Each point is reached from the start by the listed moves, each made 0, 1 or 2 times, or once backwards (-1), plus a little noise. Say if it took an odd or an even number of moves. Then give how often each move was made.
In the rows, 128 means zero.

Moves:
(1): [158 145 126 150 117]
(2): [133 166 118 124 169]
(3): [128 106 168 150 159]
Start: [ 98  94 108 121 100]
Points:
[122  31 195 190 110] -> even (1, -1, 2)
[ 67  77 110  99 112] -> odd (-1, 0, 0)
[108 147 128 135 213] -> odd (0, 2, 1)

Moves:
(1): [167 126 132 138 121  99 114 131 117 128 127]
(2): [127 185 130 138 131 147 131 150 163 134 111]
(3): [136 141 163 124 124 100 147 100 133 135 129]
(4): [106 129 119 163 134 129 154 132 128 129 117]
(5): [139 128 126 135 162 121 123 124 139 155 108]
(6): [150 120 154 134 131 173 110 131 110 139 133]
(7): [134 126 117 123 139 124 156 140 129 122 161]
(8): [114 120 155 107 148 114 127 172 119 113 115]
(9): [141 107 137 131 118 133 133 145 156 123 114]
Start: [121 121 134 123 125 141 126 125 158 133 125]
Points:
[229 249 246 122 147 133 107 112 221 193  87] -> even (1, 2, 2, -1, 1, 1, 0, 0, 0)
[123  97 135  50 115  85 185 206 185  63 193] -> odd (0, 0, 0, -1, -1, -1, 2, 1, 1)
[178 143 176 146 101  24 237 232 235  71 138] -> even (2, 1, 1, 1, -1, -1, 2, 1, 2)

Moves:
(1): [159 125 122 118 121 131 106 125 122 132 126 113 139 139 112 130 128 118]
(2): [125 148 129 123 119 134 127 129 136 123 126 131 133 134 125 129 133 127]
(3): [120 127 146 124 129 135 120 128 121 118 118 123 127 125 131 125 132 136]
(4): [126 128 125 139 127 127 114 134 135 135 130 127 130 130 120 127 130 134]
(5): [129 136 132 139 158 135 123 126 136 128 130 133 133 116 129 131 134 107]
(6): [135 129 116 142 135 156 141 125 128 129 136 118 110 121 133 135 116 132]
(7): [143 123 143 146 126 120 141 132 131 114 130 129 132 130 132 124 130 132]
(8): [124 128 133 127 133 135 128 155 121 136 151 117 132 134 138 121 119 116]
(9): [135 114 138 120 118 136 132 122 151 133 135 137 133 117 122 128 129 130]
(10): [118 131 140 129 126 145 139 119 129 147 121 126 127 154 139 130 124 120]
(11): [128 127 128 132 126 129 131 112 118 132 146 140 127 126 124 127 128 135]
(12): [139 123 138 128 127 140 129 139 123 130 123 155 118 122 138 125 135 131]
(13): [126 125 122 130 118 137 132 129 125 126 119 134 149 125 137 131 128 140]
(14): [118 119 119 115 135 137 134 122 136 113 133 136 129 151 133 110 132 135]
(15): [136 133 123 130 129 117 119 113 135 123 125 125 125 111 153 117 129 128]
(16): [128 120 126 124 122 127 129 131 136 124 135 127 137 140 141 162 148 127]
(17): [132 124 125 123 124 123 133 126 120 134 128 121 127 121 124 121 150 132]
(18): [137 135 132 115 145 123 129 126 126 136 124 133 121 137 129 125 120 153]
Start: [128 137 128 114 126 129 141 127 137 130 123 124 117 138 139 132 125 123]
Points:
[ 99 161 120 169 195 123 127 180 167  88 208 136 150 136 210 156 179 101] -> even (-1, 1, 0, 2, 2, 0, 1, 2, -1, -1, 1, 0, 0, 1, 1, 2, 0, 0)
[172  69 137 119  87 170 203 106 139 115 179  90 154 206 172 144 111 145] -> odd (1, -1, 0, -1, -1, 1, 2, 1, 1, 1, 1, -1, 1, 1, 0, 1, 0, 0)
[147  83 144  87 187 203 196  94 108 142 147 241 136 119 142  60 169 168] -> even (0, -1, 0, -1, 2, 0, 0, 0, 1, 0, 2, 2, 2, 2, -1, -1, 2, 1)
[171 144 126  90 138 209 145  20 214 184 138 214 160 179 141  92 202 148] -> odd (1, 2, -1, 2, 2, 0, 0, -1, 2, 2, 2, 1, 1, 2, 1, 0, 2, 1)
[229 117  82  95  42 128  95  79  89 139 122 176 129  70 126 151 147 124] -> even (2, 0, -1, -1, -1, 0, -1, -1, 0, -1, 2, 2, 1, -1, 1, 0, 0, -1)
[211 133 184 120 186 185 161 128 182 191 117 113 119 129 102 162 127 114] -> even (1, 0, 0, 0, 2, 1, 1, 0, 2, 1, -1, 0, 0, -1, -1, 0, 1, 2)
[150 143 222  79 195 170 163 131 181 202 124 107 111 149 173 171 146  86] -> even (0, 0, 1, -1, 2, 0, 0, 1, 2, 2, -1, 0, -1, -1, 0, 1, 1, 2)
[ 66 194 169 113 137 174 185  89 122 127 154 110  98 249 222 124 112 219] -> odd (-1, 2, 2, 1, -1, 1, 1, 1, -1, 2, 2, -1, 0, 1, 1, 1, 0, 2)

Moves:
(1): [137 131 131 134 129 137 126 126 127 142 123 126 120 127 124 132 126 122
 137 122 139 127 122 128 120 135]
(2): [124 127 128 132 133 122 133 128 123 121 121 128 125 128 125 134 130 134
 125 124 125 134 131 131 125 127]
(3): [117 126 141 127 132 121 126 123 127 127 127 122 135 125 129 127 139 118
 133 131 121 129 120 131 127 129]
(4): [120 128 126 141 129 130 130 135 138 122 140 129 123 126 127 135 128 107
 134 123 136 135 119 120 124 135]
(5): [127 123 127 125 133 131 139 126 127 123 131 123 132 122 117 128 135 128
 125 133 131 128 126 137 127 119]
(6): [126 133 130 124 122 138 122 136 125 136 116 134 132 124 128 120 136 123
 123 120 129 141 134 126 132 123]
(7): [131 129 127 141 123 131 139 115 140 126 124 133 123 124 125 131 126 135
 130 132 107 128 123 119 130 130]
(8): [127 129 130 136 126 128 136 145 130 140 124 121 120 130 132 122 123 126
 137 131 139 121 131 115 140 133]
(9): [133 134 135 117 131 127 125 138 141 129 124 131 129 124 128 131 125 138
 132 118 137 130 127 125 132 127]
(10): [121 132 113 121 127 127 122 124 141 147 134 134 122 132 117 129 128 126
 132 134 128 125 135 133 133 128]
(11): [131 129 138 121 137 132 130 123 127 126 138 135 111 126 124 127 135 135
 140 130 121 127 128 130 126 129]
(12): [126 122 124 139 137 130 125 130 122 130 128 142 125 127 124 123 120 125
 127 122 143 123 135 120 134 122]
(13): [132 135 135 136 122 128 142 132 130 124 143 127 149 126 112 137 127 106
 130 137 128 120 137 131 128 137]
(14): [126 131 126 128 133 132 136 127 128 125 129 123 133 140 128 126 125 123
 128 126 128 126 128 122 129 129]
(15): [121 141 128 127 129 127 132 128 120 134 130 127 129 120 146 130 128 125
 124 116 125 124 117 129 125 130]
(16): [118 120 124 125 128 139 126 131 126 125 128 132 132 129 133 133 123 132
 132 129 122 119 136 124 135 126]
(17): [136 128 121 126 125 129 142 121 133 117 125 135 133 128 134 133 141 118
 125 127 128 129 118 123 136 145]
(18): [124 124 135 134 122 133 127 129 130 126 135 127 128 135 125 126 129 137
 124 127 131 127 120 132 128 134]
(19): [125 139 110 127 130 131 132 125 119 118 123 125 129 137 122 120 124 145
 149 121 118 127 122 127 125 127]
(20): [126 148 143 139 128 141 132 136 126 119 119 145 130 132 128 136 121 127
 136 149 133 138 121 134 120 121]
(21): [122 132 139 123 127 135 124 118 120 139 133 128 114 119 125 135 123 125
 134 138 141 134 120 121 136 129]
(22): [133 121 130 123 130 121 134 132 127 128 132 132 138 133 131 125 125 128
 132 128 126 139 127 133 124 126]
(23): [127 131 127 134 120 125 129 115 136 133 128 115 135 134 140 128 139 134
 134 132 127 133 137 131 127 119]
(24): [125 122 132 120 129 122 139 127 130 112 129 125 117 126 129 120 115 124
 131 114 135 122 131 140 131 129]
Start: [134 114 129 112 133 124 125 120 123 135 126 134 135 141 129 120 124 135
 140 135 124 145 118 122 121 120]
Points:
[106 133 146 181 139 177 129 111 148 158 152 203 130 189  86 117 142  68
 238 172 172 196  76 131 101 135] -> even (2, -1, 2, 2, 0, 1, 0, 0, -1, 2, 1, 2, 0, 0, -1, 0, 1, 2, 1, 2, 0, 2, 1, 0)
[ 80 136 134 208 146 172 184 150 130 118 121 182  22 167 127 115  41 167
 222 119 140 158  86 113 113 118] -> even (1, 2, -1, 2, 0, 0, 2, 2, -1, 1, 1, 1, -1, 0, 1, 1, -1, 2, 1, 2, 0, 1, 0, 2)
[ 92 180 123 249 108 167 154 147 106 105 118 132 122 199 154 104  80 133
 195 158 197 167  92  53 134 117] -> even (-1, 0, -1, 2, -1, 0, 0, 2, -1, -1, -1, 2, 0, 1, 0, -1, 0, 2, 2, 2, 1, -1, 2, 0)
[ 71 150 171  65 151 147 134 101  67 111 137 108 134 106 136 112 120 132
 150  72 104 145 113 110 141 104] -> even (-1, 1, 1, 0, 0, 2, 0, -1, 1, -1, 1, 0, 1, 2, 2, 1, -1, 0, 1, -1, 2, -1, 0, 1)
[118 135 206 168 151 163 157 130 100 126 229 219 115 117  72 146  85  40
 139 173 158 192  99 107 107 122] -> even (-1, 0, -1, 2, 0, 1, 1, -1, -1, 0, 2, 2, 2, 1, 1, -1, -1, 1, -1, 1, 2, 2, -1, 0)

Moves:
(1): [131 119 124 130 126 130 127 124 131 131 132 121 125 116 132 127 125 130
 137 133 130 128 125 124 124]
(2): [131 124 128 133 128 129 127 132 130 120 129 123 121 127 131 128 132 124
 120 133 127 127 126 132 132]
(3): [128 124 117 124 126 123 118 128 139 133 127 121 133 123 136 123 125 133
 131 114 142 141 134 136 114]
(4): [131 124 122 114 129 114 126 118 124 132 121 141 124 116 136 133 142 128
 134 139 128 132 130 128 128]
(5): [136 134 129 127 135 123 122 130 128 122 126 129 120 122 122 127 122 120
 137 130 128 119 132 131 129]
(6): [132 137 116 133 136 135 132 125 128 120 115 134 123 129 130 115 132 130
 136 129 125 129 133 134 133]
(7): [127 137 121 124 127 124 128 131 124 123 122 126 133 125 126 125 116 144
 122 133 127 129 128 127 129]
(8): [140 118 127 144 127 120 122 131 133 135 119 120 140 137 125 128 128 119
 129 129 119 132 121 117 138]
(9): [125 132 134 131 129 126 130 127 119 124 123 128 132 122 129 135 132 134
 128 127 131 127 129 135 122]
(10): [124 137 129 125 122 132 122 132 132 135 125 128 134 120 124 131 132 130
 125 131 130 123 131 136 136]
(11): [119 115 132 132 143 132 121 127 128 129 121 127 124 129 128 124 123 139
 127 127 137 128 123 126 127]
(12): [128 128 124 126 131 135 123 135 128 132 121 129 124 123 122 129 134 130
 131 134 124 130 134 124 118]
(13): [126 127 131 127 132 121 136 129 136 125 124 117 149 137 127 125 127 127
 130 139 127 137 129 126 124]
(14): [133 129 125 130 134 124 124 127 120 131 133 120 128 131 127 122 128 134
 126 128 129 122 133 132 131]
(15): [123 145 126 130 127 128 129 125 120 132 134 132 130 130 129 128 128 125
 123 129 138 139 122 124 124]
(16): [125 120 129 128 132 131 127 132 116 131 124 117 119 130 136 120 129 129
 129 131 130 135 128 123 137]
(17): [130 131 125 140 133 122 126 137 139 120 138 133 134 121 130 124 138 144
 129 115 130 116 133 120 128]
(18): [127 130 123 133 137 119 140 134 131 131 123 121 129 124 122 127 124 124
 126 124 127 128 135 131 128]
(19): [143 142 137 112 144 140 126 126 136 131 124 131 128 137 131 137 128 131
 119 130 132 128 121 123 131]
(20): [126 121 126 130 136 136 127 124 123 126 132 136 133 127 139 128 120 124
 120 133 136 130 132 131 132]
(21): [125 127 120 118 131 124 131 126 117 122 129 118 134 119 120 122 136 126
 130 128 137 131 134 127 128]
(22): [131 132 136 124 128 129 133 122 129 129 119 129 125 127 132 123 133 123
 124 132 132 118 127 120 130]
(23): [121 136 119 135 124 134 128 129 128 121 127 120 125 136 126 134 128 122
 123 128 130 121 138 123 119]
(24): [134 126 135 128 124 137 125 136 126 126 127 141 125 126 127 130 127 137
 127 122 146 132 139 126 127]
Start: [114 131 131 114 117 130 132 132 114 113 134 124 131 124 137 133 122 138
 128 143 135 142 127 131 123]
Points:
[125 161 141 125 108  40 159 144 147  90 120 160 200  61 129 152 154 176
 154 173  98  96 150 165 147] -> odd (0, 0, -1, 2, 1, 0, 1, 0, 2, 2, -1, -1, 2, 0, -1, -1, 2, 1, -1, 0, -1, 0, -1, 0)
[132 152 153 104 169 187 134 123  55  99  23  84 135 165 144  92 122 182
 105 162 187 194  86  70 149] -> odd (0, 0, 0, -1, -1, 2, 2, 2, 2, -1, 2, 0, 0, -1, 1, 2, -1, -1, 2, -1, 2, 2, 0, 1)
[131 159 115 104 190 184 136 133  98 127   7 113  86 126 162 122 120 156
 114 167 218 183 157  88 110] -> even (1, 0, 1, 1, 0, 2, 1, 1, 1, 0, 2, 1, 0, -1, 1, 2, -1, 2, 2, 0, 0, 2, 2, 2)
[ 88 167  93 188 137  99 116 194 144 109 119 113 134 107  72 143 149 123
 162 100 126 114 179 110  85] -> odd (-1, -1, 0, 0, 2, 0, -1, 1, 0, 1, 1, 2, 0, -1, 1, 0, 2, 2, -1, -1, 0, -1, 2, 0)
[148 179 118 126 170 190 100 138  69  98 141 135  93 146 134 113 121 104
 129 161 108 101 147 162 180] -> odd (-1, 0, -1, -1, 2, 2, -1, 0, 0, 1, -1, 1, -1, 2, 0, 1, 0, -1, 1, 2, 0, -1, 0, -1)
[ 65 115 143 137 127 165 112 135 105 101 132 143 140 126 163 126  98 192
  96 158 197 101 169  99  79] -> even (0, -1, 0, 0, 0, -1, 1, -1, 0, 0, 2, 1, 1, 1, 0, 0, 1, -1, -1, 2, -1, 2, 2, 1)
[167 169  75  81  95 139  98 121  86 159  63  61 114 108 146 103 134 144
 132 172 163 139 159  88 161] -> even (2, -1, 1, 1, 0, 1, 2, 2, -1, 2, -1, 0, -1, 2, 0, 2, -1, 0, 1, -1, 1, 2, 2, 1)
[121 125 118 163 123 158 109 183  77 139 119  98  99 133 125 133 168 170
 133 103 162 132 190  91 104] -> odd (0, -1, 0, 0, -1, 0, -1, 1, 1, 0, 0, 2, -1, 2, 0, 2, 1, 1, 0, -1, 0, 0, 2, 2)
[124 199 108 163 165 137 139 156 124  72 160 131  83 148 117 154 167 160
 114 109  95  65 157 140  95] -> odd (-1, 1, -1, 0, 0, 1, -1, -1, 1, -1, 0, 1, -1, 2, 0, -1, 2, 1, 1, -1, -1, -1, 2, -1)
